Each row of a before or after table is a point. The points were changed in one or more steps. Then noise was added and the rows were shuffled. The steps act on columns, c1 being the first. Write out the steps. A step turns or swaps two columns, mirrors them in a line or flattens them onto one, adds a multiple of one to another, or multiplies or shifts one. Angles are multiples of 10 degrees, from the lower column toward the higher: turns from -170 to 170, lines from 10 to 170 but not 90. Use the fewest steps. Two steps may share a column if one is a turn and the other turns, adds or multiplies; they go together, in the order done. Otherwise the lowest column goes first.

Before, 11 rows:
array([[ 7.1, -3.6],
       [ 4.5, -2.7],
       [ 7.2, -2.5],
       [-2.0,  1.4],
       [ 6.1,  2.5],
       [-0.4, -4.7],
       [ 3.9, -8.4],
       [-5.6, -0.3],
       [-2.6,  3.1],
       [-2.2,  0.9],
       [ 3.6,  4.8]])
After (11 x 2):
array([[ -0.5,   4.0],
       [  1.6,  -5.9],
       [  6.4,  -3.4],
       [  5.6,   6.1],
       [  6.2, -10.7],
       [  9.1,  -3.2],
       [ -3.5,  -0.3],
       [  0.0,   1.8],
       [  0.1,   1.4],
       [  8.1,   2.8],
       [  9.6,  -4.5]])
Steps: shift c1 by 2.0; multiply c2 by 1.3

Before:
array([[ -0.7,   0.2,   5.7,   0.6,   3.7,  -2.3],
       [ -0.7,   1.0,   0.5,   8.0,  -5.6,  -1.1],
       [ -4.5,   8.6,   2.3,   3.9,  -5.5,  -5.3],
       [ -1.9,  -4.8,   1.8,   0.9,  -4.8,  -0.2],
       [ -1.1,   3.2,   0.8,  -4.7,  -3.7,  -1.0],
       [ -3.2,  -0.8,   2.4,   4.7,  -3.3,  -1.7],
       [ -3.3,  -0.1,  -6.5,   0.5,   2.1,   8.8],
       [ -3.1,  -1.4,   3.8,  -5.2,   0.4,  -6.7],
       [-11.0,   8.1,   0.1,  -8.6,  -9.3,  -5.1],
       [ -0.5,  -1.6,   3.2,   0.4,  -1.5,   5.0],
       [  4.4,  -1.3,  -1.0,  -1.8,   6.3,   0.6]])
After (11 x 6):
array([[ -3.1,  -1.3,   2.4,   4.6,  -3.2,  -1.5],
       [ -4.7,  10.9,   1.9,   3.8,  -5.5,  -5.7],
       [ -0.8,   1.4,   0.3,   7.9,  -5.8,  -1.5],
       [ -0.9,   4.0,   1.0,  -4.6,  -4.4,  -1.2],
       [-10.9,  10.4,   0.3,  -8.9,  -9.3,  -5.0],
       [ -0.7,   0.2,   5.6,   0.5,   3.9,  -2.0],
       [ -0.6,  -2.1,   3.5,   0.6,  -1.9,   5.1],
       [  4.2,  -1.5,  -1.0,  -1.6,   6.4,   0.5],
       [ -3.2,  -1.7,   3.7,  -5.1,   0.4,  -6.4],
       [ -3.2,  -0.3,  -6.5,   0.4,   2.5,   8.7],
       [ -2.3,  -5.9,   1.8,   0.9,  -4.6,  -0.1]])
Steps: multiply c2 by 1.3
